Rows are points. A path goes straight from each point to the next, and from the last back to the first. The post is the endless flat space through its rows: a point in 2 columns, a line in 3, a plane in 4, and so on, so that a path can go around it. How many times does the path go around the post? Going back the other way cancels.

Post (1 x 2):
[[-10  15]]
Path (10 x 2):
[[ 27  60]
 [ 57  15]
 [ -4  -6]
 [-36 -39]
 [-32  14]
 [-26  31]
 [-88  12]
 [-69 -33]
 [-84  31]
 [ -9  71]]
Times around: 1

Post (8 x 9):
[[ -1 -19   3  37 -50  25  80  64 -37]
 [  4   0 -45 -43  -6   5 -95 -26  11]
 [-15 -17 -27  -3 -13 -14  88   6 -83]
 [ 11  -7 -41  -2   1  67 -60 -93  11]
 [-17   5  15 -13  63  31 -91 -64  13]
 [  8   8  18 -46 -46  19  75   5 -23]
 [ -1   3 -17  23 -26 -36  63 -11  18]
 [ -9  -7 -61 -44  71  56 -64 -37  48]]
Path (14 x 9):
[[ 47 -40 -66 -20  -7  21  13  32 -30]
 [ -2  -1  -1 -40  54 -27  19 -34  13]
 [ 34  16  -4 -27   9  11  48 -44 -27]
 [ -9  52   5  28 -15 -31 -49 -13   5]
 [-48  26 -47 -12   5  42 -10 -36   2]
 [-30 -15  36 -36   0  70  21   0  27]
 [-11 -79  30  11  11  -8  23 -41 -62]
 [ 48 -59  -5  41  38  61  14  15 -32]
 [ 34  16   3 -11  42  27 -42 -27  48]
 [ 54 -41 -24  -5   3  -1  26 -49  -9]
 [ -5 -14  -4 -14 -23  -7 -17 -56 -23]
 [ -1  -5  22  10 -23  -5   4 -80  44]
 [ 16 -11 -81 -46  20 -25  22 -24  61]
 [ 30 -10 -19  13   6  47   6  -8 -86]]
Times around: 1

Post (17 x 18):
[[-19  -4  35  19 -13 -10  30 -25   0 -54   0   8 -14  12 -28 -28  64  43]
 [-28 -38 -43 -13  59 -69 -68  -8  51   5  13 -35  50  32  18   3 -26  19]
 [ -1  -7 -11 -35  -7  -3  -4  16   2  33  -9  33 -16  23  19 -24   0  -5]
 [-19  11  11  -1 -51 -39 -26  10 -36  36  24 -10   8   3  -6 -36  19 -14]
 [-14 -25   1  21  -7 -15  40  -3 -39 -10 -37   6 -18 -10 -37 -40 -30  25]
 [-20 -22 -24   4 -12   5 -19 -69 -37  16  43   4 -24   7  25   2 -18 -29]
 [ 21 -24 -78  31  22  17  69  -1 -20  57  28   7  -6  -8  27 -11 -29  20]
 [ 43  34 -45 -55 -50  -1 -24  25 -17   0  -6  -2  -7 -26  10  30  -3 -55]
 [ 23 -12  38 -15  79 -14  16 -25 -43 -24  72   2 -12 -27 -17  -5  -7  16]
 [ 22  28  33  20 -14  60  18  25   5 -13   9  -8 -13   6  28 -21   1 -27]
 [ 23 -28 -22 -56  48  37 -73 -35  15   2  55   0  76 -18 -43  54 -17   4]
 [ -8   8   4 -37 -14 -18  51 -21  21  69 -13 -62  40  24  39  19 -65  35]
 [ 11 -21   9   9  38 -25   4 -29 -33   7  -9  33  -1 -56  38 -46  26   5]
 [ 37 -42 -30 -55  51  35 -48 -14 -29 -63   3  -4  16  -4  10 -62  23 -18]
 [ 19   9  26 -84  -3   3 -64 -78  40  12  34 -44  16 -33 -39 -29 -16 -66]
 [ -1 -11  13  24  23   5   2  17 -29 -13 -20 -21  -4  55 -12   4  55 -46]
 [  0 -51 -53  26  27  37 -93  37 -32  31  41 -34 -55  17  32  61  65 -17]]
Path (15 x 18):
[[ -2 -17   6 -38  13  30  20  13 -53  -7 -18  -3 -16   5  16 -51   6  21]
 [ -3 -19   8   9  52  13  43 -21   2  16 -15   8 -12   8   4 -18 -42  35]
 [  6  -8 -46  -7 -35  15 -29  95 -33  -4   6  12 -15  64 -26   9 -12  26]
 [ 53 -28 -11 -21  10  24  -8 -11 -47  41  67  30  20 -50 -12 -46 -19   6]
 [ 22 -21 -44 -50   5 -21  51  -5   6 -29  27 -23   3   6 -19 -12  -2   9]
 [-37 -30 -27 -25  48 -13   3   2 -38  -6  -4  16 -31 -27  18 -18 -22 -20]
 [ -5  37 -30 -12 -28  12 -59   7 -14  40   9  22  38 -25  -2 -46  44 -42]
 [-18   9 -33 -33 -18  17 -32 -62  21 -25 -68   3   5   3   1 -10  54  13]
 [  1  -9  -7 -46  39 -43 -17  36 -10 -26 -16 -10 -21  -9   7 -49  -5 -17]
 [-14  -8 -27 -67  -5  40 -31  14 -19  -1  28  12  57  12  26 -27   7 -16]
 [-31  -8 -30   2  15 -22  -4 -60 -13  -7  32 -15  29   4  -5 -39 -15   8]
 [ 23  33  12   8   4  36 -25   4 -65  18  32 -17  16 -25   4  26 -14  50]
 [ 47 -50 -39  18  39  14  -3 -24  26  48  73   1 -21 -31 -14   2 -28  58]
 [  0 -22 -14  34   1  -5 -23 -35   4 -16  41  -7   4  -4  13 -13  -8 -22]
 [-36  -1  37  -2 -40   4  42  14 -10   1  36  12  22  41  -5  21 -64 -39]]
Times around: 2

Post (17 x 18):
[[ 17 -28 -52  35  -9   4   8   4  -6 -11   3   5   6 -18 -14   1  -4  34]
 [ -4  48 -29  -2 -21  -9 -21 -44  38  -7 -27 -30   5 -12 -26  37 -44  -5]
 [-23  11 -54 -14  -6 -12  -7  65 -16  11 -40  -4 -25   9  10 -11 -30 -17]
 [ 23   6  -1  -7 -40  63 -18   9 -55  26  41 -17  -6 -13  -3  16  48   7]
 [-20 -52  -4 -12  -1 -31   1  -9  -5  -3  23  49 -50 -15 -28 -25 -53 -17]
 [-18  53 -46 -41 -58  40 -42  37   3  42  23  14   0  16   6  35  22  21]
 [-13  10 -15  -5  16  37 -10 -20   4  52  -7  31 -24  35 -29  18 -21  17]
 [-27  52   0   5 -24  11  28 -15  22  14 -22  10  39 -32  -5  23 -29  -1]
 [-12   7  -7 -44  -9 -19  29   1 -49  77  56 -25 -10 -20   1  48 -40  -3]
 [ 33  18  21 -54 -26  11 -22  14  19   2  33   0  15 -18 -14   2 -41 -21]
 [ 10  -7 -40 -69 -23   4  13  76  16 -33   0 -30 -33  35 -29  -9  30 -24]
 [ -9  63 -37   3   8  28  -5 -14   0  19  10   3   9 -13  45   0  -4  32]
 [ 29  26   4  -3  32 -26  30 -13 -21  60  21   3  26 -44 -10 -34   0 -39]
 [ 11  -7 -35 -45   4  41  16  38  -6  16  54  -6 -10 -11 -10 -31   1 -41]
 [ 33  -1   7  -8 -44  35 -20 -30  95  -9 -17   9 -20 -20 -20  25 -17  -6]
 [ 20  18 -25  -3  20  10   0  25 -17  -2  26 -14 -33 -32 -32  14  -3  18]
 [  2 -20 -64 -33  46  -2  -3 -51  14  50 -38  12   3 -49 -15  45 -24  22]]
Path (27 x 18):
[[  5   1 -43 -34 -26  28   8  13 -42  64  54 -56 -18 -26   6  -2 -24 -19]
 [  7  13 -11 -38 -27  -1  31  21  13  43   3   4  -1 -32 -36   9 -40 -11]
 [ 30  13  -7 -25 -23 -19  47  24  21  53  22  16  31  -3  -9 -16  18 -30]
 [ 15 -31 -64  -5  -1  42  -1   9  51 -10 -53  31  23 -28 -29  43  -4 -13]
 [-22 -21 -54 -35 -22   0 -35  12 -21   8  49 -21  -2  -3  39   7  -7 -43]
 [-29 -20 -42 -40 -35  23  46  38  10   3   6 -48 -22  -4  10  32  18  -1]
 [-46  23 -58  -1 -56  43 -27 -39  18  -4  -2  31  59 -70 -41  15  -7  22]
 [ -6   8 -18 -12  -7  28  35  -2 -22 -16  23   0  -5 -60 -18   8 -60  45]
 [ 31  39  -3 -15  -1  13  24  12  18   7  -5  19   7   9  -6  -4  15  14]
 [ 24 -38 -10 -41  12  40  24  43  -3  25  13  23 -54   2  -9   0  -4 -47]
 [ -5   3   3 -44   8   9  14 -12  32  32   4   9 -30 -27 -11  19   7 -22]
 [ -6  46 -28  32  13 -10 -22  13  26  17   8  -8 -28   4  12 -16   4  30]
 [ 15  -4  -1  -7 -42 -23  -2 -42  47  -2  -9 -20 -30 -13 -62   8  23  -1]
 [  6  -1 -43 -18 -13  49  -7 -16  12  11  12   2  17   4 -36  30 -50  28]
 [  4  62  -8 -14  22  11  21 -43  -7  25  21  16   9 -15   3  -7 -34  -3]
 [ 20 -30 -28 -47  35 -31  -3 -37 -22 -10   9  -3 -28  10 -50  36 -18   3]
 [  9  29  -2  14   8  23  -7  18  30   6 -13 -14  -8  11  -8  28  32  -2]
 [ 17 -14 -38   9   6 -14 -30   0   3  31   5 -10  -2 -12 -19  33  13   8]
 [-18  18 -21 -30  16   6  -7  17  29 -26   9   8 -38 -13 -20  30 -16  -1]
 [-19  65 -19  -9  26  24 -23 -18  34  22   7  13   4  -6  -2   0   0  22]
 [ 31 -37 -42 -36 -22  -7   0  35  34  18 -14   8   7 -71 -35  16  14  -2]
 [-19  58 -35 -18 -46  20  -2  -7  12  21   7 -38 -37  -2   2   5 -27  -6]
 [ -3  32 -25 -67 -27 -31  -5  33 -15  56  29 -29 -43  24  -7  -1 -31 -54]
 [-38  17 -26   5 -50  42 -17  33 -56   6  -4  68  -1 -42 -26  24 -16  18]
 [-34  49 -37 -21 -18   8  29 -15  18 -18  22   6  25  12 -19  46 -22  27]
 [ 50  13 -24   5  14 -25 -12   0  26  14   9 -32   5 -61  15  12 -46 -12]
 [-18 -10 -32  -8  14   1   1  61 -43  26  24 -44 -33  35 -22 -25  -7 -14]]
Times around: 4

Post (17 x 18):
[[ 20  26 -48  11  -6  12  -2  18  33  22 -20  28  11 -67 -10 -33 -74  -2]
 [-20   7  11   1  29 -24  18 -26   3  46  -3  15 -22   4 -11  23  28  17]
 [ 19  -2  10 -33  24   4  17 -19 -24   0 -45 -28   9  12 -12 -24  14   8]
 [  5   7 -28   1  -8   4  34   1 -12   0  19 -45  24 -11 -31 -15 -30 -20]
 [-37 -33  -4 -43   5 -34 -28   0 -20  11  25  15  19   4  -7  38  39  37]
 [ -8 -12  -8 -31  11   6 -12  14   5  17   3  -3 -23  54   0  35  -3  35]
 [  4  20   1   8  13  26  -9 -13   0 -15   9  -2 -31 -48 -20 -63 -61 -23]
 [  2   1  38   9   3 -15 -15  -9   6  17   0  -5 -12  -3 -19  30   9  86]
 [ 18  28 -10 -23 -46  40  35   8  23  -7  -2   5  -4 -46 -24 -32 -21 -28]
 [  6 -23 -23 -22  16 -55  19  31  26 -44   5   5  -3  -9   8  36  21  23]
 [ 30  28 -23  17 -29 -15  -3  17  43  18  11  23  19 -33  -7 -95 -47 -24]
 [  3 -11  -9  -4 -11 -14 -16 -78  19  16  -3   5 -16  12   0  26   4  40]
 [ 36  27 -27  54 -19  21 -43  18  23   5   1  27  -9 -37  -4 -26  -8 -21]
 [  5   4  32 -15  22 -15   3 -16  -2   2  16  26  26  13  21  51  -1  20]
 [ 10 -21 -11 -40  -8 -36   2  34  -5   7  15 -37 -12 -18  52  36   9  16]
 [-16  -2   8  -3 -27  -9  35  -9 -48 -11 -29   5 -14   5 -10  -6 -15   7]
 [ 11 -21  24 -30 -15 -14  10  10   2  -3 -32 -22   0 -11 -38   8 -35 -39]]
Path (15 x 18):
[[ 22 -15 -13  -1   1 -24 -10 -49  -7 -21  25 -18  22  34 -24  -1  23   8]
 [ 13  34 -33  26  -1 -45  -9 -14  14  14  34  -7  -9  -7  26   5 -34  53]
 [-13  27  -2  -8 -19   5  32 -25   5  11 -14  -5  28   0 -46  19   7 -13]
 [ 51  16  36   6 -31   7  10 -19  31 -23 -69   5 -28 -15  26 -12 -14  -5]
 [ 34 -13 -11 -23 -11 -37 -14  -9  34 -36  17 -53  24 -15 -11 -12 -34 -17]
 [-22  -6 -23 -45   4 -22   8  -2  14  10   2 -18  27 -16   0  26   0  38]
 [-47 -35  10 -26 -31  -7  -8 -26  -7  -3  -8  19 -11  15 -20  -2  -6   9]
 [ -4 -29 -14  11 -44   0 -10  15  25  11  -1  23  12  -1   9  19 -17   1]
 [ 49   8 -24  28  20  14  43  25  -9  26 -20  -5  -2 -24   3 -26   6  -5]
 [ 49 -10  23 -16   8 -51  26  17  -2  -5  10 -25  18  40 -12   5 -30  26]
 [  9  12 -25 -22  16   3 -53  -9   1 -19  11   6  -6 -37  -7   6 -31 -17]
 [-32  19 -18 -12 -10   5  12 -19 -20  -2  21  11  42  10 -22   3  34  44]
 [-19  22 -31   4  39 -37  32  20  20  11   5  -3  -4 -32  33 -37  15   8]
 [ -4 -11 -20  69  -1 -30 -19 -43 -11   4 -25  43  19 -42 -13 -30  10  26]
 [ 27 -30  -1  -7  23 -18 -30  -5  18  31   7   1   9   4 -37   6  23  36]]
Times around: 2
